Rows are points. The points of each table are mixes of a few directions, plus a little noise. How many directions does each table use, and how many do they share? Where both have some left over, give the other angles between the two spaces (their principal angles), to ten degrees, smallest first.
In the rows, 128 means zero.

First (5 x 3):
[[114 156 140]
 [139 115 118]
 [ 79 109 184]
 [179 147  70]
 [129 116 129]]
Second, 6 rows:
[[ 86 150 172]
 [123 131 134]
 [186  97  69]
 [109 139 149]
 [160 112  94]
 [106 141 152]]
Directions: first 2, second 1, shared 1

First (7 x 6):
[[131 128 126 126 127 127]
 [ 58 157 154 177 151  80]
 [196 124  87  87  98 133]
 [116 157 118 144 124  79]
 [155 105 125 106 123 165]
 [142  96 139 110 132 181]
 [ 97 128 148 146 143 129]]
Second (9 x 6):
[[132  92 126 138 106 118]
 [123 200 131 107 162 146]
 [124  97 130 141 143 125]
 [136  86 124 137  86 114]
 [131 170 126 112 119 134]
 [126  74 129 147 128 118]
 [122  58 131 154 144 118]
 [132 126 126 126 110 125]
 [126 249 129  89 155 153]]
Directions: first 2, second 2, shared 0; angles 50, 80

First:
[[149 183 169 157 156 117 133 153 121]
 [105 116 161 210 124 109 118 104 100]
 [104 145  89 134 168 155  83 102 122]
 [163 113 139  83  92 151 145 146 137]
 [104 106 166 175  89  77 148 128 122]
 [120 126  74  37 111 144 121 139 164]
 [104  92  57  96 150 146 107  94 135]
 [170 146 162  96 103 141 147 162 138]
 [138 127 134 165 163 105 147 123 115]]
Second, 9 rows:
[[131 123 128 163 152 139 116 109 108]
 [122 152 155 119  95 120 127 150 141]
 [144 146 163 149 112 167 101 128 112]
 [158  61  85 108 143 178 126  92 110]
 [143 158 158 136 117 159 106 138 120]
 [115 143  83 132 203  88 147 123 134]
 [108 141 178 120  46 104 132 158 147]
 [115  56  52 128 182  97 161  87 123]
 [116 172 148  97 101 100 138 167 158]]
Directions: first 5, second 4, shared 4

First, 9 rows:
[[143  72 143 120 159 131  87 193 136 181  83]
 [100 155 100 134 125 103 154  97  94 104 132]
 [140 162 154 128  79 145 134 101 168  99 150]
 [117 128  95 163  84  89 193  50  89  37  79]
 [102 152 106 124 139 110 138 118 100 128 139]
 [114 145 141 110 123 117  93 163 144 164 115]
 [169  70 157 127 146 158 100 174 159 160 109]
 [139 150 144 123 114 150 127 120 154 124 165]
 [129 122 113 122 182 151 131 138 106 154 183]]
Second (8 x 11):
[[155  59 110 157 150 132 163 108  99  94  96]
 [101 202 119 101 156 148 122 124 125 159 233]
 [ 93 122  93 118 185 102 117 157  76 172 124]
 [112 154 113 134 109 112 150  95 114  98 130]
 [130  99 146 126 109 105  96 167 144 148  53]
 [163  76 152 134 128 145 114 153 153 136  95]
 [157 129 152 140  85 149 144  98 164  86 134]
 [114 181 140 115 101 129 119 121 150 130 158]]
Directions: first 4, second 4, shared 4

First (8 x 14):
[[115  97 110 100 101 164 142 159 110 120 122 130 139 126]
 [141 152 138 151 127 115 125 117 127 110 150 118 130 143]
 [111 104 126 103 173 111 116 114 159 194  71 156 103  86]
 [114  94 108  98  94 170 145 164 106 115 125 129 142 129]
 [122 117 125 117 136 129 127 129 133 144 112 136 123 117]
 [124 113 116 116  95 158 141 154 106 102 141 121 143 140]
 [184 245 186 235 177  30  93  43 159  98 194  98 113 168]
 [115 101 116 103 121 148 134 145 124 139 110 136 129 116]]
Second, 11 rows:
[[123 112 141 129  86  67 185  55 102 135 141  86 115 131]
 [137 160 144 123 147 150  75 129 128 110 122 136 156  89]
 [221 151 150 113 186 179 113 204 132 144  64 120 158 157]
 [ 93 100 104 102  86 126 128 104  96 113 149 129 124  98]
 [185 161 157 158 149  75 144 101 137 138 113 103 111 156]
 [129 143 129 166 160  89 139 103 149 152 162 124 102 170]
 [151 175 154 148 162 150  77 159 161 110  98 149 147 107]
 [108 129 114 131 110 153 100 172 150  98 106 169 120 102]
 [ 56  94 117 115 104 147 150 112 125 136 160 127 146 116]
 [125  91  79  79 119 174 104 168  88 121 137 146 126 119]
 [ 79  92 117 146 100  98 194 104 141 150 155 119 104 164]]
Directions: first 2, second 6, shared 1; angles 80

First:
[[154 129 133 111 127 129 116 113 122 143 148 121 130 133 143 107 124 122]
 [130 133 108 135 116 113 154 137 147 130 128 119 135 144 126 112 126 123]
 [107 147 160 138 105 177  72  80  99 161 159 111 119 127 144 102 104 158]
 [105  91 156 115 192 125 120 172 108  64  69 186 110  68  98 235 170 122]
 [139 123 105 126 131 100 163 150 149 117 117 130 134 136 120 129 136 113]
 [183 112  99  99 143  79 168 154 153 119 127 132 141 141 132 119 143  93]
 [110 150 167 135 101 187  60  68  91 169 169 106 120 128 152  92  98 160]
 [179 143  90 117  95  97 161 118 157 164 167  92 148 176 150  53 110 108]
 [ 44 124 137 173 139 146 139 160 127  84  71 153 113  97  86 202 143 153]]
Second, 10 rows:
[[200 105 173  62 167 139  62  97  83 141 160 144 124 102 162 131 137 109]
 [136 131  72 144 112  75 210 171 179 116 110 116 146 159 112 113 133 106]
 [131 121 199 100 151 190  29  77  64 144 153 142 106  88 151 147 125 150]
 [147 119 178  98 149 165  60  93  84 140 150 139 118 101 150 138 128 136]
 [149 129  46 142 111  48 244 188 204 113 105 114 151 176 108 100 139  91]
 [124 126 165 116 139 163  77 101  95 136 141 135 117 107 139 136 126 141]
 [ 83 141  94 171 103 118 178 151 160 119 106 115 134 147 103 126 123 137]
 [ 89 140 107 163 109 127 157 144 149 122 112 118 128 140 110 128 122 139]
 [ 94 136 132 148 118 144 123 123 125 126 122 125 124 125 120 134 123 145]
 [126 130 117 135 125 121 142 135 137 125 123 126 132 134 124 127 128 125]]
Directions: first 3, second 2, shared 2

First, 8 rows:
[[137 129 136 142 119 139 129 142 105 127 126 149 133 134 134 129 131 120
  131 123 123 124 122 116]
 [128 123 118 103 155 112 124  98 175 121 133 121 111  98 121 131 116 148
  121 142 143 133 132 133]
 [135 135 147 170  89 156 134 175  53 135 120 155 152 168 142 125 144  97
  139 108 106 119 118 112]
 [120 124 114  98 154 107 124  95 181 125 133 103 113 103 118 129 118 149
  121 141 143 135 136 143]
 [143 126 134 136 131 136 128 133 120 122 128 159 124 118 133 131 125 127
  129 129 129 125 120 112]
 [127 133 138 152 101 143 132 157  83 135 123 133 145 158 135 125 139 108
  135 114 113 123 125 124]
 [135 121 120 105 158 115 124  99 174 118 133 135 108  92 122 133 114 149
  121 143 145 132 129 126]
 [ 99 133 118 118 117 116 129 125 134 141 128  69 138 153 120 121 136 125
  128 123 123 132 142 158]]
Second:
[[156 121 134 128 149 133 125 120 139 112 130 183 112  92 133 136 117 139
  125 138 139 126 116 101]
 [107 133 122 128 112 123 131 135 119 140 126  84 141 157 124 122 136 120
  129 120 120 129 139 150]
 [142 124 132 129 140 131 126 123 135 120 130 157 119 109 131 132 122 134
  127 133 133 128 120 114]
 [129 127 128 128 129 128 128 128 127 127 128 130 127 126 128 128 127 128
  127 128 128 128 127 127]
 [ 67 143 116 127  83 114 134 145 103 163 123   7 164 206 117 110 154 106
  133 105 104 133 155 190]
 [139 126 131 129 137 130 126 125 132 122 129 148 123 114 130 131 123 132
  128 131 132 126 124 118]
 [153 122 133 128 146 134 126 121 139 114 129 177 113  96 132 135 117 137
  125 137 137 126 117 103]
 [133 126 130 128 131 129 127 127 130 125 129 138 125 122 128 130 126 131
  128 130 131 126 126 123]]
Directions: first 2, second 1, shared 1

First, 11 rows:
[[163 115 152 132  84 148 149  77 108  97 115 150  95  78 151 120 153 113
  133 117 139 118 158 111 105 144 119  91 120 147 102 109]
 [146 105 145 180 137  94 112  97 130 104  85 124 130 103 138 126 155  98
  114 100 155 118 151 122 113 116 152  89 128 151 114 106]
 [ 77 147  95 111 182 108 105 197 153 170 149 101 169 196  95 137  92 154
  120 148 109 141  84 153 159 109 137 182 138 102 166 155]
 [127 157 117  37  77 204 172 141 108 147 196 153  98 132 130 128 102 166
  160 170  91 137 113 124 138 166  75 164 121 104 129 151]
 [121  96 136 227 191  41  77 121 153 112  57  97 166 133 124 130 153  89
   93  84 167 121 139 137 122  84 189  95 136 151 131 106]
 [126 130 124 127 131 126 126 132 131 132 127 127 130 133 127 130 124 129
  127 128 128 129 125 130 131 127 129 131 129 128 130 129]
 [183  95 169 179  87 119 137  46 108  74  77 147  94  48 162 120 180  86
  121  91 162 109 182 102  90 133 138  57 121 166  86  89]
 [125 131 125 124 130 130 129 133 130 132 133 126 129 132 126 128 125 132
  129 131 125 129 124 129 131 129 127 134 129 126 131 133]
 [ 99 136 110 132 170 106 108 167 146 150 133 109 156 168 108 134 110 137
  119 136 122 135 104 143 145 112 140 155 133 116 150 141]
 [129 143 124  83 101 169 153 133 116 136 161 143 112 127 130 126 116 146
  145 148 111 132 123 126 133 150 100 143 126 117 130 139]
 [112 151 110  74 120 161 144 160 126 153 173 131 127 155 117 130 101 155
  143 156 102 137 105 134 143 142 105 166 127 108 143 152]]
Second (9 x 32):
[[178 117 158 119  57 167 165  66  96  91 122 163  79  63 160 122 161 112
  143 118 136 116 167 103 100 151 104  85 117 150  92 110]
 [128 120 131 149 140 109 119 127 133 124 109 122 136 130 128 130 135 119
  121 116 136 126 131 129 125 117 139 120 129 133 128 123]
 [139 129 136 115  86 141 171 153 109 125 115 146 114 143 139 146 161 124
  151 121 114 119 141 123 118 102 106 124 111 133 133 144]
 [122 131 123 120 138 131 121 130 133 134 138 124 132 132 124 124 115 135
  126 135 126 132 120 130 134 136 128 137 132 122 131 129]
 [118 144 119  87  95 153 171 181 115 145 142 142 124 170 128 149 139 144
  155 138  98 128 120 132 132 106  98 153 115 117 147 160]
 [ 88 127 102 170 249  75  23 107 182 146 145  74 183 127  89  96  55 138
   72 143 157 149  87 149 160 163 188 148 165 111 135 103]
 [158 107 153 165 100 115 141  96 114  97  84 140 112  97 150 132 172  98
  128  98 146 114 161 114 105 111 134  85 119 152 109 111]
 [150 129 139 106  80 158 164 117 107 116 131 151 100 111 145 131 148 126
  148 127 119 121 144 117 115 132 103 118 118 134 118 130]
 [ 74 147  92 120 208 103  78 174 165 169 161  90 176 181  89 122  68 156
  106 154 120 147  77 154 164 132 150 181 148  98 160 141]]
Directions: first 2, second 3, shared 2

First (8 x 32):
[[131 143 110 132 154 124  82 134 141 153  94 121  89 148 117 117 167 105
  154 152 102 109 142 146 113 124  88 132  85  94 115 132]
 [104 114 136  63 135  96 128 141 107 117 152  67 152 132 168 148 147 125
  108 181 138 103 150 135 143 101 107 131 156 137 114 124]
 [105 134 124  76 164  98  86 149 124 141 117  67 113 150 153 130 183 100
  134 199 107  87 168 156 129  93  72 138 113 101 103 133]
 [157  94 116 137  97 132 154 109 114 120 156 150 151 109 140 144  73 162
  104  74 172 151  76  81 130 153 171 111 154 169 150  93]
 [129 169 161 191  92 161 173 108 144  88 144 203 149  95  80 128 107 133
  130  76 129 178 127 145 143 161 185 127 156 143 153 167]
 [187 163 125 184  83 135 125  90 131  70 171 207 140  79  95 183 118 142
  122  62 165 190  90 134 152 205 187 100 158 171 162 134]
 [ 93 127 151 115 137 135 155 142 130 132 117 110 138 137 129  98 126 124
  126 147 110 115 156 135 128  97 123 143 131 114 119 144]
 [115  82 103 121 160 139 119 148 133 201  72 102  93 171 138  71 106 128
  143 129 104  88 114  90  86  88  91 141  76  93 114  97]]
Second:
[[ 88 143 163 121 129 136 163 140 133 117 129 119 146 128 121 107 132 120
  126 149 111 126 165 150 136 103 130 143 143 118 123 161]
 [234  86  33 146 125 107  36  95 116 157 124 151  82 127 146 183 117 148
  132  71 174 134  29  69 107 194 123  88  87 154 141  41]
 [123 129 132 128 128 129 132 129 128 127 128 127 130 128 127 126 128 127
  128 131 126 128 133 131 129 125 128 130 130 127 127 132]
 [136 125 120 129 127 126 122 126 127 130 128 130 125 128 129 132 127 130
  128 124 132 129 120 124 126 133 128 125 125 130 129 121]
 [ 80 147 170 120 130 138 169 143 133 115 130 118 148 128 120 103 132 119
  126 154 107 125 172 155 137  98 130 146 147 116 122 167]
 [ 56 156 192 116 130 142 190 150 136 108 130 112 159 128 116  91 135 114
  125 167  97 124 194 168 143  83 132 155 156 110 118 187]
 [236  86  31 147 126 106  35  95 116 158 125 151  82 127 146 184 117 149
  133  70 174 134  28  68 106 195 124  87  86 155 143  39]
 [ 70 151 180 118 129 140 178 146 134 112 130 115 153 128 118  98 134 117
  126 159 103 125 181 160 140  92 131 150 151 113 121 175]]
Directions: first 4, second 1, shared 1
